Rows are points. Each copy is the shape, with its points in the same order, stretched, turned, moved and blurred by noise. Some copies are also mirrored. Which?

Shape (6 x 3):
0.31	0.49	0.10
0.09	0.01	0.52
-0.12	-0.72	-0.57
0.45	0.01	0.42
-0.45	-0.66	0.02
0.26	0.16	0.42
Copy 1 (6 x 3):
0.25	0.10	-0.25
-0.22	-0.10	-0.08
0.14	0.52	0.69
-0.02	-0.19	0.03
-0.38	0.46	0.50
-0.18	-0.19	-0.08
Copy 1 is: mirrored
Copy 2 (6 x 3):
0.62	0.56	0.17
0.53	-0.11	-0.18
-0.96	-0.37	0.34
0.75	-0.25	0.13
-0.65	-0.44	-0.21
0.66	0.07	-0.01
Copy 2 is: mirrored

Shape (7 x 4):
-0.09	-0.34	0.31	-0.21
-0.28	0.25	-0.38	0.37
-0.32	0.42	0.00	0.06
-0.13	0.40	-0.26	0.11
-0.06	0.40	-0.48	0.10
-0.23	-0.30	0.50	0.02
0.14	-0.20	0.54	0.09
Copy 1 (7 x 4):
0.00	-0.46	-0.19	-0.36
-0.39	0.64	0.52	0.39
-0.27	0.47	0.60	-0.13
-0.21	0.70	0.46	0.11
-0.22	0.88	0.37	0.22
-0.06	-0.60	0.09	-0.30
0.31	-0.51	0.15	-0.21
Copy 1 is: only turned
Copy 2 (7 x 4):
-0.39	0.01	0.19	0.10
0.83	-0.07	-0.41	0.69
0.57	-0.13	0.20	0.84
0.82	-0.29	0.06	0.60
0.95	-0.45	-0.09	0.47
-0.42	0.36	0.22	0.30
-0.18	0.54	0.45	-0.12
Copy 2 is: mirrored

Shape (13 x 8):
0.27	-0.18	0.39	-0.18	-0.48	-0.27	0.43	0.51
-0.21	-0.18	-0.09	0.22	0.35	-0.35	0.08	0.01
0.02	-0.17	-0.30	0.31	0.43	-0.35	-0.21	0.16
-0.38	0.16	0.07	-0.19	0.15	0.70	0.09	-0.68
-0.32	0.24	-0.35	-0.13	0.08	-0.03	-0.08	0.09
-0.11	-0.16	-0.46	-0.22	0.41	0.65	0.78	-0.83
-0.06	-0.18	-0.31	-0.40	0.57	1.05	-0.05	-0.65
0.00	-0.29	0.25	-0.39	-0.31	0.08	0.49	0.80
0.11	0.09	0.00	-0.02	-0.05	-0.25	-0.23	-0.22
-0.17	0.19	-0.16	0.48	0.16	0.71	-0.08	-0.30
-0.17	-0.44	-0.27	0.17	-0.10	0.14	-0.19	-0.33
-0.03	-0.35	0.55	-0.11	0.33	-0.30	0.28	0.53
0.31	0.17	-0.17	-0.23	0.43	1.00	0.28	-0.48
Copy 1 (13 x 8):
0.29	-0.49	0.43	0.72	0.29	0.39	-0.14	0.40
-0.01	-0.07	0.48	-0.08	-0.14	-0.30	0.25	0.15
0.03	-0.04	0.51	-0.07	-0.37	-0.50	0.13	-0.22
-0.34	0.62	-0.61	-0.46	0.32	-0.03	-0.10	0.26
0.18	0.07	-0.17	-0.05	-0.34	-0.02	0.20	0.11
-0.04	0.85	-0.63	-0.21	0.68	-0.51	0.33	0.38
-0.29	0.85	-0.98	-0.39	0.26	-0.73	-0.32	0.09
0.17	-0.50	0.04	1.06	0.08	0.29	-0.08	0.76
0.20	0.01	0.16	-0.41	0.03	-0.07	-0.15	-0.27
-0.64	0.72	-0.08	-0.08	-0.02	-0.01	0.10	-0.24
-0.33	-0.02	-0.10	-0.23	0.15	-0.39	0.22	-0.38
-0.02	-0.41	0.65	0.52	-0.02	-0.08	-0.27	0.72
-0.08	1.05	-0.66	-0.03	0.35	-0.30	-0.37	0.13
Copy 1 is: only turned
Copy 2 (13 x 8):
0.29	0.43	-0.54	-0.20	-0.23	-0.05	0.21	0.67
-0.28	0.14	0.25	-0.07	0.34	0.07	0.17	0.06
-0.44	0.11	0.01	-0.09	0.51	-0.06	0.31	-0.22
0.14	-0.68	0.42	0.42	-0.21	0.49	-0.04	-0.16
-0.38	0.08	-0.16	0.27	0.08	0.17	-0.01	-0.20
-0.22	-0.45	0.72	-0.02	-0.41	0.77	0.17	-0.21
-0.28	-1.15	0.39	0.21	-0.17	0.58	0.16	-0.32
-0.09	0.39	-0.53	0.03	-0.37	0.12	0.34	0.90
0.05	-0.12	-0.15	-0.06	0.19	0.00	-0.15	-0.12
0.07	-0.41	0.20	0.42	-0.09	0.21	0.43	-0.48
-0.15	-0.28	0.25	0.13	-0.14	-0.21	0.13	-0.12
-0.05	0.26	-0.15	-0.22	0.32	0.10	0.33	0.82
0.04	-0.92	0.07	0.00	-0.23	0.72	0.25	-0.27
Copy 2 is: only turned
Copy 3 (13 x 8):
-0.39	-0.11	0.77	0.34	-0.84	0.16	0.29	0.54
0.28	-0.16	-0.18	-0.34	-0.16	0.06	-0.30	0.32
0.42	-0.10	-0.53	0.08	-0.21	-0.09	-0.46	0.19
-0.28	0.30	-0.02	-0.90	0.32	0.05	0.34	-0.60
-0.03	0.55	-0.25	-0.15	-0.10	0.16	-0.23	0.16
0.02	0.33	-0.51	-1.11	0.06	-0.64	0.94	-0.28
0.05	0.24	-0.65	-0.90	-0.11	-0.22	0.47	-0.86
-0.61	0.03	0.36	0.17	-1.15	0.58	0.46	0.19
0.04	0.04	0.17	-0.07	-0.06	-0.29	-0.44	0.11
0.19	-0.02	-0.40	-0.35	0.54	0.14	0.36	-0.60
0.64	-0.06	0.13	-0.40	-0.03	-0.05	0.00	-0.30
-0.25	-0.54	0.13	-0.09	-0.92	0.41	-0.19	0.30
-0.29	0.20	-0.63	-0.39	0.03	-0.40	0.86	-0.66
Copy 3 is: mirrored
Copy 4 (13 x 8):
0.25	0.11	-0.91	-0.05	-0.48	0.03	0.37	0.54
-0.20	0.16	0.11	-0.33	-0.03	-0.38	0.32	0.07
-0.29	-0.08	-0.05	-0.60	0.29	-0.26	0.15	-0.24
-0.09	0.20	0.90	0.94	-0.14	-0.16	-0.25	0.05
-0.34	-0.23	0.20	0.13	0.28	0.16	0.09	0.34
0.44	0.62	1.01	1.15	0.50	-0.33	0.17	-0.42
0.32	-0.33	1.16	1.14	0.40	-0.08	-0.26	-0.62
0.23	-0.52	-0.72	0.48	-0.46	0.07	0.63	0.62
-0.16	0.22	0.05	-0.34	-0.03	0.07	-0.31	0.05
-0.73	0.04	0.39	0.49	0.14	-0.02	-0.20	-0.40
-0.08	0.18	0.44	-0.11	-0.12	0.30	0.10	-0.38
0.20	-0.28	-0.41	-0.21	-0.63	-0.73	0.44	0.50
0.17	-0.08	0.60	1.19	0.48	-0.29	-0.38	-0.48
Copy 4 is: only turned

Shape (14 x 11):
0.43	0.52	0.54	-0.02	-0.82	-0.37	0.40	-0.61	-0.47	0.51	0.69
-0.06	0.44	-0.46	-0.53	0.30	-0.29	-0.38	-0.64	0.08	-0.12	-0.77
0.23	-0.55	0.26	0.09	-0.05	0.09	-0.09	-0.11	-0.21	-0.15	-0.35
0.19	-0.26	0.12	0.49	0.11	-0.06	-0.05	0.60	-0.38	-0.11	-0.27
0.56	-0.57	0.08	0.15	0.19	-0.55	-0.14	0.31	-0.32	0.02	0.03
0.42	-0.71	0.17	0.38	-0.31	-0.64	0.21	0.50	0.17	0.44	-0.18
-0.09	-0.08	-0.14	-0.28	0.37	0.16	-0.61	-0.07	0.20	0.09	-0.05
0.03	0.21	-0.31	0.02	0.45	-0.15	-0.10	-0.54	0.36	-0.60	-0.12
-0.45	0.40	0.15	-0.40	0.30	-0.65	-0.32	-0.61	0.09	-0.35	-0.25
0.33	0.25	0.80	0.27	-0.12	-0.02	0.36	-0.24	0.01	0.65	0.27
0.46	0.45	0.44	-0.45	0.06	-0.35	0.57	-0.51	-0.59	0.83	0.29
-0.42	-0.38	-0.16	0.03	0.15	0.37	0.24	0.11	-0.08	-0.17	0.01
-0.06	-0.24	-0.38	0.37	0.31	-0.07	-0.29	0.13	-0.39	0.20	-0.23
0.10	-0.79	-0.06	0.60	0.33	-0.21	-0.16	-0.01	-0.47	0.32	-0.18
Copy 1 (14 x 11):
-0.37	1.13	0.46	-0.17	-0.44	0.85	0.29	0.25	0.58	-0.26	0.17
0.16	0.77	0.01	0.90	-0.41	-0.30	-0.37	-0.24	-0.36	-0.54	-0.62
0.56	-0.04	0.60	0.31	0.39	-0.01	-0.03	0.36	-0.31	-0.19	0.02
0.69	-0.33	0.11	-0.12	0.16	0.27	-0.09	0.21	-0.60	0.03	0.12
0.53	-0.08	0.26	0.21	0.33	0.50	-0.02	-0.02	-0.39	-0.33	0.44
0.39	-0.51	0.08	-0.09	0.34	0.47	0.27	0.06	-0.37	-0.70	0.10
0.03	-0.04	0.11	0.77	0.04	-0.13	-0.07	0.05	-0.15	0.04	-0.29
0.09	0.24	0.13	0.31	-0.19	-0.76	-0.30	-0.35	-0.20	-0.12	-0.12
0.37	0.63	0.24	0.84	-0.47	-0.39	-0.13	-0.11	0.33	-0.29	-0.28
-0.21	0.64	0.22	0.08	0.03	0.30	0.80	0.53	0.03	-0.07	0.14
0.00	1.67	0.00	0.36	0.11	0.68	0.47	0.35	0.24	-0.19	0.10
0.60	-0.20	0.12	0.05	0.54	-0.34	-0.24	0.08	-0.07	0.37	-0.39
0.53	-0.15	0.04	0.22	0.13	0.28	-0.09	-0.29	-0.52	0.13	-0.39
0.80	-0.34	0.38	0.21	0.53	0.43	0.28	-0.24	-0.56	0.10	-0.13
Copy 1 is: only turned
Copy 2 (14 x 11):
0.37	-0.09	0.27	-0.77	0.31	0.93	1.86	-0.57	-0.16	-0.82	-0.02
-0.38	0.00	0.25	0.14	0.31	-0.80	-0.20	0.43	-0.23	-0.58	-0.76
-0.35	-0.42	-0.48	0.08	-0.39	-0.29	-0.02	-0.08	-0.03	0.00	0.71
0.01	-0.28	-0.61	-0.18	-0.18	0.24	-0.56	0.25	-0.15	0.56	0.63
-0.52	-0.20	-0.40	-0.10	0.20	0.32	-0.62	-0.19	0.29	0.27	0.60
-0.42	-0.01	-0.04	0.02	-0.53	0.84	-0.21	0.25	-0.12	0.15	0.93
-0.13	-0.08	-0.17	-0.64	-0.17	-0.38	-0.60	-0.02	-0.03	-0.41	0.06
-0.31	0.32	-0.11	-0.21	0.48	-0.65	-0.22	0.48	0.60	-0.70	-0.22
-0.42	-0.11	0.45	-0.61	0.50	-0.83	0.31	0.50	0.03	-0.39	-0.44
0.22	-0.17	0.19	-0.84	-0.61	0.80	1.06	-0.13	0.27	-0.44	0.16
-0.07	0.16	0.14	-0.63	-0.20	0.76	1.21	-0.70	0.13	-0.22	-0.63
-0.21	0.24	-0.71	-0.45	-0.64	-0.23	0.03	0.02	-0.19	0.19	0.45
-0.34	-0.24	-0.67	-0.39	0.00	0.20	-0.66	0.33	-0.22	0.06	0.17
-0.78	-0.49	-0.86	-0.36	-0.22	0.41	-0.45	0.21	0.11	0.09	0.57
Copy 2 is: only turned
Copy 3 (14 x 11):
0.00	0.34	-0.79	-0.43	0.42	-0.83	-0.73	0.94	0.68	0.41	-0.24
0.07	-0.73	0.57	-0.08	0.47	0.18	-0.40	0.00	0.05	0.15	0.34
0.00	0.13	-0.18	-0.08	0.35	0.40	0.22	0.34	-0.14	0.09	0.20
-0.19	0.06	-0.41	0.16	0.16	0.20	0.62	0.01	0.01	-0.14	0.14
-0.05	0.45	-0.38	-0.26	0.58	0.33	0.40	-0.12	0.29	0.07	0.17
-0.15	0.35	-0.19	-0.28	0.14	0.14	0.88	0.23	0.52	0.44	0.05
-0.10	0.01	0.38	-0.22	0.20	0.13	-0.05	-0.29	-0.34	-0.01	-0.10
0.14	-0.39	-0.02	-0.08	-0.01	0.37	-0.49	-0.32	-0.10	0.31	0.35
-0.30	-0.37	0.11	-0.48	0.29	0.38	-0.71	0.04	0.21	0.09	0.22
-0.04	0.12	-0.34	-0.69	-0.19	-0.66	0.13	0.28	0.14	-0.04	0.19
0.33	0.16	-0.14	-0.63	0.44	-0.75	-0.36	0.27	0.64	-0.36	0.27
0.18	0.06	0.01	0.22	-0.09	0.30	0.02	0.11	-0.13	-0.07	-0.23
0.27	-0.14	-0.31	-0.16	0.47	0.24	0.37	-0.19	-0.04	-0.17	-0.20
0.46	0.14	-0.58	-0.60	0.65	0.54	0.62	-0.11	0.04	-0.17	-0.20
Copy 3 is: only turned
